Every row gives one point. Each copy is the shape, with its points in the same order, stretched, turned, moved and blurred by noise. Some copies are also mirrored. Which?

Shape (8 x 2)
[[-4.8 -1.0]
 [ 0.6 -0.2]
 [-1.7  5.2]
 [-2.4 -5.5]
 [-5.3  1.6]
 [ 6.4  3.7]
 [ 3.2 -2.9]
 [-2.8 -6.2]]
Copy 1 (8 x 2)
[[-4.0 -4.0]
 [-0.1 -0.4]
 [-5.1  2.9]
 [ 0.7 -6.3]
 [-6.2 -1.9]
 [ 2.2  6.0]
 [ 3.5 -1.3]
 [ 0.9 -7.4]]
Copy 1 is: only turned
Copy 2 (8 x 2)
[[-3.0  2.5]
 [ 2.1  2.4]
 [ 0.4 -3.6]
 [-1.2  7.2]
 [-3.4 -0.3]
 [ 8.0 -1.0]
 [ 4.2  5.2]
 [-1.7  8.0]]
Copy 2 is: mirrored
Copy 3 (8 x 2)
[[-4.4 -5.8]
 [-0.9 -1.9]
 [ 1.6 -6.4]
 [-6.8 -1.2]
 [-3.5 -7.7]
 [ 6.1  1.4]
 [-1.5  2.8]
 [-8.2 -0.9]]
Copy 3 is: mirrored

Shape (7 x 3)
[[ 1.4  1.5  1.2]
 [ 6.9 -0.4  0.6]
 [-7.0  4.7 -1.7]
 [ 8.5  2.8  6.2]
 [-2.0 -0.8 -2.7]
 [-6.0 -2.1  3.3]
 [ 2.3  4.3  3.3]]
Copy 1 (7 x 3)
[[-0.3 -2.4  2.3]
 [ 6.3 -3.7  2.1]
 [-8.2  0.6 -1.6]
 [ 3.6 -8.3  5.7]
 [ 0.5  2.1 -0.6]
 [-5.0  3.2  4.6]
 [-1.8 -5.5  2.8]]
Copy 1 is: mirrored
Copy 2 (7 x 3)
[[ -1.5  -0.5  -4.4]
 [  1.4  -4.3  -6.4]
 [ -2.9   6.0   1.3]
 [ -0.6  -2.4 -11.7]
 [ -1.5  -1.0   0.6]
 [ -8.5  -1.3  -0.9]
 [ -1.4   1.5  -6.8]]
Copy 2 is: mirrored

Shape (9 x 3)
[[-5.0  2.6 -2.3]
 [-0.6  0.6  0.4]
 [-1.5 -1.1  0.5]
 [-2.9 -0.9  2.3]
 [10.5  7.8  9.9]
 [-3.1 -3.2 -1.4]
 [-1.0  3.1 -0.3]
 [-0.9  8.3 -1.7]
 [ 5.2 -2.8 -2.3]]
Copy 1 (9 x 3)
[[ 1.1 -0.7 -5.5]
 [ 0.0 -0.8 -0.4]
 [ 1.5 -1.0  0.4]
 [ 3.2  0.6  0.0]
 [-7.5  8.3  9.1]
 [ 3.1 -3.3 -0.9]
 [-1.5  0.5 -1.7]
 [-4.5  2.1 -5.3]
 [-2.3 -5.4  3.5]]
Copy 1 is: mirrored
Copy 2 (9 x 3)
[[-3.2  2.3 -3.0]
 [-0.5 -0.9  0.4]
 [-1.0 -2.9 -0.7]
 [-2.7 -3.0  0.0]
 [ 2.0  1.7 16.4]
 [-0.6 -4.0 -4.1]
 [-1.0  1.8  0.8]
 [-1.7  7.5  2.0]
 [ 6.0 -3.1  0.3]]
Copy 2 is: only turned
Copy 3 (9 x 3)
[[ 1.4 -4.3  1.9]
 [ 0.4  1.3  2.5]
 [-2.2  0.7  0.2]
 [-3.2 -0.8  3.3]
 [ 3.1 13.1 12.4]
 [-2.5 -0.8 -0.9]
 [ 1.7 -0.2  3.3]
 [ 7.0 -2.1  6.1]
 [ 1.1  6.5 -2.8]]
Copy 3 is: mirrored
Copy 4 (9 x 3)
[[ 0.0  3.1 -4.8]
 [ 1.2  0.5  0.0]
 [ 3.4 -0.3 -1.3]
 [ 4.2  2.6 -1.4]
 [-4.0  3.8 15.2]
 [ 4.5 -0.9 -4.4]
 [-1.1  1.8 -1.3]
 [-6.1  3.3 -0.3]
 [ 1.2 -6.8  1.0]]
Copy 4 is: mirrored

Shape (10 x 4)
[[-7.3 -3.2  7.3  6.6]
 [ 4.7  3.6 -0.6  1.7]
 [ 3.1  1.6  0.2 -1.6]
 [ 2.8  2.8 -0.1  2.6]
 [-9.3  1.3  6.0 -3.1]
 [ 2.5 -1.7 -5.2  3.5]
 [ 3.6 -4.7  1.4  1.1]
 [-0.4  4.6  0.0 -0.8]
 [-0.7 -2.4  2.5 -4.4]
 [ 1.8  1.4 -4.5 -3.2]]
Copy 1 (10 x 4)
[[ -5.7  -9.0   7.5 -10.0]
 [ -1.9   6.1  -1.2  -1.3]
 [  1.8   4.0   1.1  -0.4]
 [ -2.5   3.5  -0.7  -3.1]
 [  1.1  -9.1   8.8   0.8]
 [ -0.1   1.0  -6.8  -4.9]
 [  2.8   2.0   2.2  -6.1]
 [ -0.4   1.4   0.9   1.4]
 [  6.2  -2.1   4.7  -0.5]
 [  4.0   2.2  -4.7   2.1]]
Copy 1 is: mirrored
Copy 2 (10 x 4)
[[-10.8  -0.3  -7.4   4.1]
 [  3.5   3.3  -3.1  -0.1]
 [  0.6   1.6  -1.1  -2.5]
 [  1.4   3.0  -4.7   1.1]
 [-11.0   5.9   0.9  -5.3]
 [  2.4  -1.0   1.3   5.7]
 [ -0.5  -5.5  -2.4   1.8]
 [  0.7   5.9  -1.5  -2.2]
 [ -5.6  -2.4   3.1  -4.4]
 [  2.2   2.3   4.3  -2.4]]
Copy 2 is: mirrored
Copy 3 (10 x 4)
[[ 8.7 -3.6 11.0  7.1]
 [ 2.5  0.5 -5.7 -1.3]
 [ 2.4  0.6 -2.8 -3.8]
 [ 3.7  0.0 -3.5  0.1]
 [ 5.0  5.4 13.6 -1.3]
 [-0.6 -5.0 -2.9  3.0]
 [ 3.3 -7.6 -1.4 -0.2]
 [ 2.1  4.7  0.6 -2.3]
 [ 2.3 -1.0  4.3 -4.7]
 [-2.1  1.1 -1.9 -3.4]]
Copy 3 is: only turned
